Each row of a before or after table is a point. One or more steps were done to the points. Then noise was added and the rows were shuffled. The steps act on columns, c1 being the first. What was done? A step turns or swaps two columns, mirrors them in a line or flattens them onto one, adds a multiple of one to another, or multiplies or shifts one. Angles are multiples of 10 degrees, from the lower column toward the higher: turns from -170 to 170, lines from 10 to 170 but not 90. Use the fewest steps. Two steps may share a column if one is a turn and the other turns, adds or multiplies; they go together, in the order done. Otherwise the lowest column goes first.

Before (14 x 2)
6 33

-30 20

-23 -19

-39 -70

-1 -28

19 -33

22 -39

15 -69

29 -7

-22 -50

-3 17

-10 24

7 -37

16 -84
After (14 x 2)
-20 -18

59 38

79 -13

29 34

24 29

26 -15

54 -2

26 10

-2 29

-17 -9

-35 -5

74 45

-7 -35

31 21
Steps: turn c1 and c2 by 110 degrees

Before (8 x 8)
18 16 1 -23 -32 17 27 9

63 19 47 9 -38 47 2 40

-5 40 -30 42 37 3 14 -44

7 -27 -25 13 -53 17 -14 10

-46 30 -36 18 8 -12 -35 -17

-4 8 39 42 70 26 38 34

48 2 4 16 -9 -30 -23 16

-45 11 -16 20 -6 -21 -18 -69
After (8 x 8)
-8 39 -7 -27 -30 27 16 -46

-7 11 38 -32 121 -30 37 32

-10 -26 10 -5 -38 31 -8 8

-9 17 14 24 -17 4 31 12

-47 5 -27 18 14 -17 -25 13

33 10 -25 -34 -106 4 -19 -71

-57 18 59 23 23 -28 1 40

33 29 -24 -34 -17 30 -33 -18
Steps: multiply c4 by 0.7; turn c1 and c4 by 150 degrees; turn c3 and c6 by -70 degrees; add 1.5 times c8 to c5

Before (8 x 12)
-42 -6 35 49 37 -54 15 8 -38 27 -34 8

54 -41 -19 -4 -56 3 -13 80 -33 24 39 40

-24 26 24 19 23 -16 26 22 42 -33 -48 -20

66 30 -17 52 45 38 -20 6 39 -29 18 61

27 -24 32 32 -37 -3 -57 12 26 50 -53 -40

-19 -41 12 -10 22 -17 27 26 -7 27 -18 -25

12 -2 -29 -17 -35 -33 -38 38 63 -11 30 39

57 26 -9 -8 -20 -4 22 -10 -30 13 6 -13
After (8 x 12)
52 -25 34 54 -45 -4 -35 13 28 49 -53 -43

26 -2 -27 -28 -47 -34 -29 39 61 -12 32 40

-29 25 24 33 31 -15 14 23 42 -35 -52 -19

-31 -41 12 -18 32 -17 15 25 -6 29 -16 -23

52 -41 -19 -5 -71 3 18 80 -33 26 39 39

-43 -6 33 76 47 -52 -8 9 -38 27 -32 7

67 30 -18 83 58 37 16 6 42 -30 21 61

41 25 -9 -11 -27 -3 48 -9 -31 14 6 -12
Steps: turn c1 and c7 by 30 degrees; multiply c4 by 1.6; multiply c5 by 1.3

Before (12 x 24)
-7 34 -22 33 -18 32 -9 -11 -12 22 -21 12 46 31 -16 40 -39 -15 5 19 -7 3
 -45 0

-37 61 -11 21 -11 35 8 0 -26 27 -11 32 40 13 -2 26 -2 7 35 6 12 -6 -6 10

-15 53 14 13 -40 3 2 -14 0 31 -25 42 23 -1 -54 2 -48 -4 10 15 -5 -40 -24
 -38

-39 -2 -5 43 0 34 3 38 10 -31 31 -19 42 -28 -33 21 -13 -18 -27 1 45 5
 -36 -7

21 11 36 -13 -12 -7 -2 9 0 -17 29 -13 11 -40 18 23 -11 43 -46 -37 53 -3
 11 0

-2 5 15 11 16 -24 2 31 7 -26 14 9 8 -10 13 7 -7 -1 -15 -39 17 -12 -9 11

-46 -15 -10 34 4 12 -45 16 4 -16 38 -23 25 -37 -43 16 -20 4 2 9 6 31 -38
 -32

-26 22 4 39 -4 50 1 -37 9 24 -27 21 33 1 -27 43 -13 12 18 16 -19 -43 -20
 -24

-2 15 51 -22 -37 7 10 -14 3 -23 5 -4 -33 11 3 -20 -34 8 -14 -31 33 -21 8
 -13

30 19 59 -6 -8 35 -15 17 2 -10 12 14 16 -9 11 -43 -32 17 -16 -27 23 -23
 -10 -15

17 10 43 -18 30 -5 -3 -9 0 -37 50 -13 23 -5 -21 5 2 16 -35 -22 41 -3 18
 0

17 4 9 -3 13 6 -24 25 11 -13 30 -6 -15 -26 0 1 4 -5 -48 -23 50 3 39 23
After (12 x 24)
-47 -34 -12 30 4 10 -62 15 2 -15 35 -21 25 -37 -43 41 -53 3 -2 10 2 31
 -36 -8

16 20 9 -4 11 2 -49 25 13 -9 29 -3 -18 -22 1 -13 9 -8 -50 -25 51 2 37 13

-38 45 -7 22 -8 37 9 -3 -29 27 -11 28 36 13 -4 -7 -9 5 40 5 11 -5 -7 -45

30 1 57 -1 -7 34 -36 17 3 -13 15 12 17 -10 16 -42 -75 16 -18 -27 23 -23
 -12 -29

-28 -5 6 39 -6 52 35 -37 8 23 -29 19 33 -1 -29 47 -32 11 19 17 -20 -45
 -24 -31

21 8 36 -15 -13 -7 -13 13 -3 -17 29 -13 12 -38 15 15 -32 44 -47 -37 52
 -3 9 -12

-9 23 -19 32 -17 33 2 -11 -14 23 -22 13 51 30 -18 22 -103 -15 4 16 -8 3
 -42 -25

-1 9 18 15 13 -16 -28 30 6 -25 17 10 7 -10 11 -1 -22 -5 -10 -38 18 -12
 -12 6

16 10 45 -19 34 -6 3 -7 1 -38 50 -9 24 -7 -20 4 10 17 -39 -21 44 -4 23
 -9

-14 4 16 15 -40 4 14 -18 2 30 -23 45 23 -1 -54 -5 -123 0 10 12 -5 -40
 -22 -69

-4 -3 52 -19 -38 8 20 -13 3 -26 6 -4 -34 11 3 -15 -83 7 -14 -30 33 -23 6
 -20

-38 -5 -6 43 -1 36 -36 39 12 -33 30 -17 43 -31 -35 28 -31 -20 -24 0 44 4
 -38 0
Steps: turn c2 and c24 by -50 degrees; add -0.7 times c2 to c16; add -1 times c8 to c7; multiply c17 by 2.5

Before (12 x 64)
27 -44 -4 24 -15 -15 9 38 -11 14 12 -15 2 -5 19 -9 8 13 7 -32 -18 -18
 -12 -24 -9 49 12 16 -10 -3 -17 2 -10 8 7 -11 -13 -4 -8 7 26 10 3 5 8 0
 1 26 -12 -37 11 9 -19 7 8 -2 -24 3 11 -22 13 -3 29 -6

10 -20 -6 -19 -14 23 10 12 3 -14 10 -17 12 -5 9 0 -6 21 11 -2 -7 1 9 16
 -3 22 -10 0 -17 -3 -4 0 7 1 18 -9 -8 -9 -9 6 3 20 -2 17 -25 7 21 -8 10
 5 34 14 -20 4 1 5 -2 0 -4 -17 -14 -6 11 -7

13 7 2 -18 -4 -14 6 -2 7 15 11 1 -19 9 121 2 4 -10 5 -21 49 -6 20 10 -8
 -6 -32 -4 -6 -11 16 -4 0 18 23 1 -1 -5 11 3 24 15 -26 17 3 14 12 -7 44
 18 -1 -15 -20 -32 -3 6 3 3 -3 9 14 7 -1 -9

25 -24 -10 18 -7 18 16 -7 -19 11 4 14 15 -20 -20 -17 11 -21 -21 -34 19
 -29 5 14 -7 1 10 20 -10 1 -6 3 22 2 4 1 -2 7 -5 7 -20 5 3 -13 12 4 12
 -4 -13 26 -3 -7 -28 -14 13 -8 0 2 -5 -2 11 12 -1 -13

-6 -13 -2 -14 3 -12 -1 -15 -19 -1 18 70 12 -7 -13 0 3 8 11 4 2 -1 17 10
 -6 -8 2 -4 5 -12 7 4 -20 14 9 -1 1 4 -4 29 -6 20 -9 -13 11 1 5 10 -18
 -29 3 -11 -17 9 11 8 1 2 3 43 7 5 17 -7

-1 -22 26 5 20 -12 17 -12 15 -32 6 -17 6 1 -29 5 9 11 1 -21 -14 -16 10 1
 -28 -7 12 -1 -9 -10 17 -44 -1 23 28 -7 3 -10 55 15 8 -2 7 13 -4 6 13 -9
 -4 24 -1 6 2 2 10 2 -2 -4 -10 -16 -1 8 5 -53

-2 5 -2 -10 -6 14 16 -1 -28 -4 -22 -11 7 0 -30 12 11 14 9 -20 -22 5 -13
 13 -12 14 4 -3 6 1 -13 -7 -25 10 4 -12 -10 -2 1 9 9 11 10 18 8 -39 19
 16 -17 25 2 -6 23 7 -3 2 11 -1 53 -5 10 -5 -5 -24

2 -2 21 23 -7 -7 9 10 -26 17 15 12 11 8 -29 -8 -14 -9 4 -14 -16 3 5 15
 -34 -10 -25 47 5 -1 12 -18 -14 5 7 3 2 3 -8 0 -76 -10 -9 -27 7 14 6 10
 38 -25 3 12 -26 -22 1 -2 14 2 8 -18 14 50 19 -39

-2 3 -5 -4 -2 -18 14 1 -26 17 5 0 -57 2 46 12 5 17 7 8 5 -26 9 -3 -11 5
 11 -5 13 -2 13 -18 -25 1 15 -12 -2 -2 1 -3 -16 15 -7 7 6 -2 10 11 14 -6
 -1 -2 7 6 -1 7 11 -32 -5 -20 10 6 3 -32

-1 6 -10 -7 -10 32 0 9 -2 11 17 -4 5 9 -20 -6 -7 -24 -25 9 7 -29 10 10
 -4 4 -3 -2 16 63 8 -6 -14 22 5 -6 -7 -6 -5 -7 17 13 -8 9 -3 1 11 9 1 24
 32 6 -22 9 12 7 14 -24 -8 27 -2 2 7 -25

-3 2 31 11 9 17 7 13 -22 15 16 14 9 -3 -20 -5 -28 -3 -7 -34 -17 -22 17
 10 -2 26 13 10 17 -6 15 -18 -20 35 0 -9 -8 -1 8 -4 22 14 12 -14 5 12 15
 -1 -14 16 1 11 -24 0 7 0 -39 2 -5 -18 -7 -1 18 -7

16 7 3 0 -2 -1 7 -19 -18 8 14 -16 6 -25 -27 -41 2 7 -1 -10 26 -2 12 12
 -11 27 13 4 17 -7 5 -1 -20 1 -1 3 2 21 -11 13 2 24 -39 -20 14 14 3 21
 -11 -1 0 3 -11 7 12 -22 8 5 24 -18 3 -3 24 -13
After (12 x 64)
12 8 3 -5 -5 -15 4 0 7 15 13 0 -19 9 123 5 6 -8 16 -21 50 -7 21 11 -9 -7
 -32 -4 -5 -11 16 -3 0 18 21 0 0 -5 13 18 20 15 -14 17 4 -16 12 -8 44 17
 1 -16 -21 -32 -3 6 4 3 -23 11 13 6 -1 -9

3 -2 22 2 -6 -9 8 12 -27 18 15 11 12 7 -29 -6 -14 -8 7 -15 -17 4 5 14
 -33 -10 -24 47 5 -2 12 -20 -14 6 8 4 2 4 -8 -23 -76 -11 -5 -25 8 -16 5
 9 39 -23 4 11 -27 -25 1 -2 15 1 -12 -17 12 51 18 -40

-5 -14 -2 -31 1 -14 0 -16 -21 -1 16 69 11 -6 -13 -1 2 9 10 3 2 0 18 9 -6
 -8 0 -4 6 -13 9 3 -20 14 8 -1 1 3 -3 8 -5 18 -10 -12 10 -30 5 9 -20 -30
 2 -13 -18 10 11 8 2 3 -17 42 6 5 17 -6

-3 3 -3 3 -2 -18 10 0 -28 17 4 0 -56 0 47 11 4 16 9 7 6 -27 10 -5 -11 6
 10 -5 14 -4 15 -18 -24 2 13 -13 -1 -2 2 7 -15 15 -6 6 7 -31 12 11 14 -6
 5 -1 7 5 1 8 12 -31 -27 -20 10 6 3 -33

-3 0 29 7 10 19 7 14 -21 15 17 13 8 -5 -21 -7 -27 -4 -9 -36 -17 -21 17
 10 -1 27 12 11 17 -5 13 -18 -22 35 1 -9 -10 0 9 -10 20 13 8 -12 6 -17
 16 -1 -15 16 2 10 -23 0 7 2 -41 2 -24 -17 -6 -2 16 -7

12 -21 -6 -9 -14 23 23 11 4 -12 9 -16 13 -9 9 2 -5 21 8 -2 -9 2 9 15 -2
 19 -10 0 -16 -1 -6 2 6 3 17 -7 -10 -8 -10 20 2 19 -6 15 -23 -22 20 -8
 11 7 14 16 -21 4 2 6 -2 -1 -22 -17 -14 -6 11 -6

-2 5 -10 7 -10 31 14 10 -3 11 19 -4 4 9 -21 -5 -10 -23 -11 10 6 -31 10
 11 -6 4 -3 -4 15 63 6 -4 -15 25 5 -5 -7 -8 -4 8 19 13 9 12 -4 -29 12 7
 0 24 8 5 -23 9 13 7 15 -24 -29 27 -1 5 5 -25

17 7 3 -12 -3 -1 4 -19 -17 7 16 -15 6 -25 -28 -41 2 6 19 -10 25 -2 12 10
 -10 27 13 3 16 -7 4 -2 -22 1 -1 2 2 21 -11 -1 2 23 -16 -19 15 -15 2 18
 -10 -1 2 4 -12 8 11 -20 9 5 4 -19 3 -4 25 -13

27 -24 -11 -2 -6 18 12 -7 -19 10 5 13 15 -19 -21 -17 9 -22 -13 -35 20
 -30 5 13 -7 -2 11 20 -10 1 -7 3 23 5 3 1 -3 7 -6 -18 -21 5 12 -14 12
 -27 10 -4 -13 26 7 -5 -27 -13 14 -8 1 2 -23 -2 11 12 -1 -15

-1 -25 28 -14 19 -11 12 -12 13 -33 6 -19 5 -1 -27 5 7 10 0 -20 -12 -14 9
 1 -28 -7 10 0 -11 -9 18 -43 0 23 27 -7 2 -9 54 -6 7 -4 3 15 -3 -24 13
 -7 -3 23 8 5 3 3 11 1 -3 -4 -31 -15 -2 9 6 -54

28 -47 -4 -3 -16 -16 11 38 -10 14 11 -14 1 -5 20 -8 8 13 2 -32 -18 -17
 -13 -23 -9 48 13 15 -11 -3 -18 2 -12 8 7 -12 -12 -4 -8 -27 27 10 -2 5 9
 -32 -1 28 -12 -38 6 10 -18 8 8 -1 -24 5 -8 -21 14 -1 30 -4

-2 5 -3 -10 -8 15 11 -4 -27 -6 -21 -9 6 1 -32 12 10 14 1 -21 -21 4 -12
 12 -13 14 4 -2 6 1 -12 -8 -25 8 5 -11 -11 -2 1 9 9 10 -1 18 8 -69 20 18
 -19 24 7 -7 23 8 -2 1 11 -1 33 -6 12 -3 -6 -24
Steps: mirror c4 and c40 in the line at 140 degrees; flatten c7 and c51 onto the line at 30 degrees; flatten c19 and c43 onto the line at 140 degrees; shift c46 by -30; shift c59 by -20
